Rows are points. Two turns around zero, p and q, are shown by what they do to some points. Write where each new point lands after one turn and then the other. Backwards means that the second turn is done in reverse. Each puzzle has new turns, and all numbers are rounded.
In the rows, zero is written as 128.

Turn p:
[104 160] => [ 94 150]
[173 179] => [153 191]
[122 137] => [119 134]
[131  69] => [151  74]
[110  95] => [122  91]
Turn q:
[160 178] => [140 186]
[89 87] => [106  76]
[152 105] => [159 115]
[114 175] => [ 98 167]
[126  95] => [138  96]
Where do these land?
q, then p backwards: [126  51] => [127  51]
q, then p: [115 156] => [100 141]
p, then q backwards: [120 137] => [120 137]
q, then p: [151 167] => [120 173]

Turn p:
[104 137  83] => [100 158  97]
[179 123 171] => [183 101 155]
[101  94  68] => [ 90 128  64]
[130 167 154] => [137 150 168]
[127 119 164] => [130 103 155]
Turn q:
[132 131 155] => [128 125 155]
[104 148 142] => [103 146 143]
[132 202 107] => [138 204 126]
[112  31 120] => [110  37  96]
[119 130 119] => [120 133 119]
[169 125 126] => [169 123 130]
Where do these land?
p, then q backwards: [141 154 135] => [145 151 137]
q, then p: [ 80 168 156] => [ 87 147 179]
p, then q: [100 122 177] => [ 99  93 162]
q, then p: [165 136 149] => [165 114 146]
p, then q: [147 103  91] => [145 133  83]
q, then p backwards: [135  85  60] => [155  72  77]

Turn p:
[116 100 150 177] => [ 98  89 124 165]
[100 152 161 123] => [118 151 163 152]
[169 123  79  69] => [167 140 109  53]
[117 170 154 114] => [142 162 160 148]
[ 77  95 149 133] => [ 68 120 148 134]
[167  88 130 174] => [136  62 102 141]
[151 169  74 105] => [170 172  91 103]
Turn q:
[169 152 155 107] => [183 138 112 127]
[ 69 101 158  93] => [110 146 172  67]
[148 157 153 189] => [153 128 154 194]
[159 120  74 169] => [102  89  93 175]
[ 81 150 104 102] => [ 90 173 119 108]
[142  89 123 108] => [129  94 118  98]
Where do these land?
q, then p: [167 125 163 173] => [143  65 124 150]
p, then q: [ 95 104 168  64] => [163 170 174  80]
q, then p backwards: [157 115  84  96] => [141 100  77 148]
p, then q backwards: [ 74 135 102 150] => [101 158  78 133]
p, then q: [148 161 124 157] => [130 107 112 169]

Turn p:
[143 116 116 125 133 161 133 172] => [146 123 101 116 126 169 126 155]
[149 155 122 127 129 151 103 138] => [147 146 107 128 101 133 104 129]
[128 132 133 150 139 121 111 165] => [134 119 108 141 142 127  99 154]
[125 129 157 120 108 139 127 153] => [121 117 145 122 112 145 108 153]
[154 121 132 117  91 111 130 155] => [143  92 133 123 100 121 134 156]
[158 113 152 121 145 121 130 137] => [154 108 137 104 141 129 112 127]
[111 116 105 112 132 122 108 121] => [104 119 103 126 125 124 136 108]
[ 84 115 121 153 130 125 134  31] => [ 95 155 165 169 151 115 162  54]
[108 133 104 162 137 116 152  61] => [124 162 147 163 155 104 170  88]
[115 130 127  96 135 114 141 107] => [107 133 138 101 129 112 144 113]
[133 148 138 125 130 128 140 168] => [134 134 124 114 127 129 114 170]
Turn q:
[166 125  87 155  81 137 123 129] => [150 134  76 175 103 131 118 119]
[117 114 125  77 148 109 113 150] => [107 112 129  79 116 110 107 148]
[123 114 139 132 143 152 125 119] => [141 114 143 118 128 148 138 119]
[143 129 139 135 149 122 157 140] => [142 124 124 122 160 118 143 143]
[142 150 148 122 120 128 102 107] => [140 157 149 131 124 135 100 122]
[117 139 164 103 121 137 150 125] => [128 155 152 110 126 134 150 153]
[ 99 136 111 130 165 136 163 115] => [106 125 123 104 159 135 165 103]
[123  97 132 115 133  91 143 127] => [127 113 134 113 122  82 140 132]
[121 147 108 184  94 141  75 141] => [111 116 123 198 115 161  91 113]
Where do these land?
p, then q: [121 126 147 116 106 110 118  98] => [129 135 164 138 111 107 139 124]
p, then q: [120 105 108 135 148 103 113 119] => [125 110 122 117 138 108 138  92]
p, then q: [149 146 124 130 114 158 118  98] => [147 169 127 153 119 136 125 120]
q, then p backwards: [159 115 109 139 126 131 149  98] => [161 129  96 137 144 127 121 107]
p, then q: [102 107 131 125 108 160 137 166] => [117 102 121 129 115 175 149 148]
p, then q: [111 172 134 135 121 124 137 167] => [ 92 119 120 146 138 135 102 165]
p, then q: [146 118 141 147 129 126 117 107] => [158 128 142 137 132 122 120 112]
q, then p backwards: [ 51 119 148 106 153 113 127 105] => [ 91 114 158  77 108 111 157  87]
q, then p: [157 102 143 126 149 118 134 182] => [143  80  91 106 148 139 122 146]
q, then p: [162 169  96 121 127 136 130 141] => [131 159  73 134 118 123 127 121]

Turn p:
[117 124 127 103 196 102 163 137 117] => [102 153 136  87 182  99 112 148 124]
[ 88  85 141 170 145 121 167  90 131] => [ 82 115  89 134 169 118 119  75 139]
[144  81 158 148  77 178 131 134 129] => [135  53 127 175 127 144 151 112 122]
[ 96 193 139 134  97 114 118 192 124] => [ 91 137 151  94  53 144 153 149 101]
[105 152 146  76  70 103 108 161 141] => [137  97 129  75  67 160 127 162 139]
[192  63 100 162  60 121 101 136 156] => [156  86 109 210 100 117 158 146 197]
[112 176 154 109 147  81 177  63 102] => [146 161  99  43 148 100 134  77 116]
[140 173 132 125 191 127 129 143 145] => [119 178 185 109 144 119 122 129 120]
[117 118  95 139 183 103 137 119  72] => [109 171  94 130 160  79 106 144 100]
[125 140 163 120 171 127 153  86  85] => [141 135 124  93 168  93 113  91  87]
[155 135  65 112 101 191 102 147 166] => [161 145 145 185 122 199 148 170 136]
[144  97 114 137  97 169  50 128 167] => [156 105 146 201  94 168  93 134 154]
Turn q:
[ 96 160 117 181 124 200 154 156 104] => [158 127 134 179 100 145 209 138  97]
[ 85 145 164 134 128 121 151 177 122] => [ 82 116 106 167 117 129 166 146 147]
[130 145 116 153  95 118 132 178  50] => [102 116 115 154  91  74 153 144  65]
[122  59 163 121  94 132 141 138 142] => [117  67 134 105 105 150 111 167 150]
[103 181  59 125  87 150 128 167 103] => [137 171  83 138  62 117 167 109  83]
[147 114 112 125 177 122  84  68 147] => [170 151 139 119 187 143  76 113 129]
[121  78 157 127 142  89  91 112 178] => [133 110 122 129 152 140  61 151 183]
[202 164  89 145 171 136 116 105 172] => [195 175 151 102 166  88 135  91 153]
[ 90 168  87 163  92 120 192 140  74] => [106 109 121 174  69 115 173  70  78]
[144  83 152  80 147 105 139 117 154] => [106 101 122  78 161 142 101 129 162]
[140 154 164 129 105 136 115  94 147] => [119 159 179 127 120 141 117 137 146]
[156  82 157  54 172 107  94  84 141] => [109 131 129  63 202 154  67 142 141]
Where do these land?
p, then q: [107 157 108 105  81 130 191 185 145] => [103  95  96  98  99 170 203 120 129]
p, then q backwards: [113 120 136 169  90  89  78 165 138] => [103 130 141 147  55  91 142 156 142]
q, then p backwards: [110 161 109 199 135 118 107 145 134] => [181 114  98 171 122 137  92 111 112]
q, then p backwards: [137 118 178 124 168 122 147  92 142] => [131 100 146 116 163 149 154 133 179]
p, then q: [140 158 125 124 122 150  98 164 152] => [111 125 159 135 104 127 155 169 136]
p, then q backwards: [171  52 142  86 153 197 179  78  83] => [143  69 111 167 249 139 123 119  87]
p, then q backwards: [ 91 129  92 154 149  88  78 142 171] => [ 98 159 159 109  85  83  93 121 168]
q, then p: [179 125 118 128 122  83 123  74 133] => [169 122 142 103 108 106  68 106 142]
q, then p: [166 100 148  79 175 130 152  94  60] => [120 120 120  93 189 100  60 148  77]
q, then p backwards: [ 66 160 124 112  85 173 127 140 122] => [100 173  80 149  81 151 117 155 133]
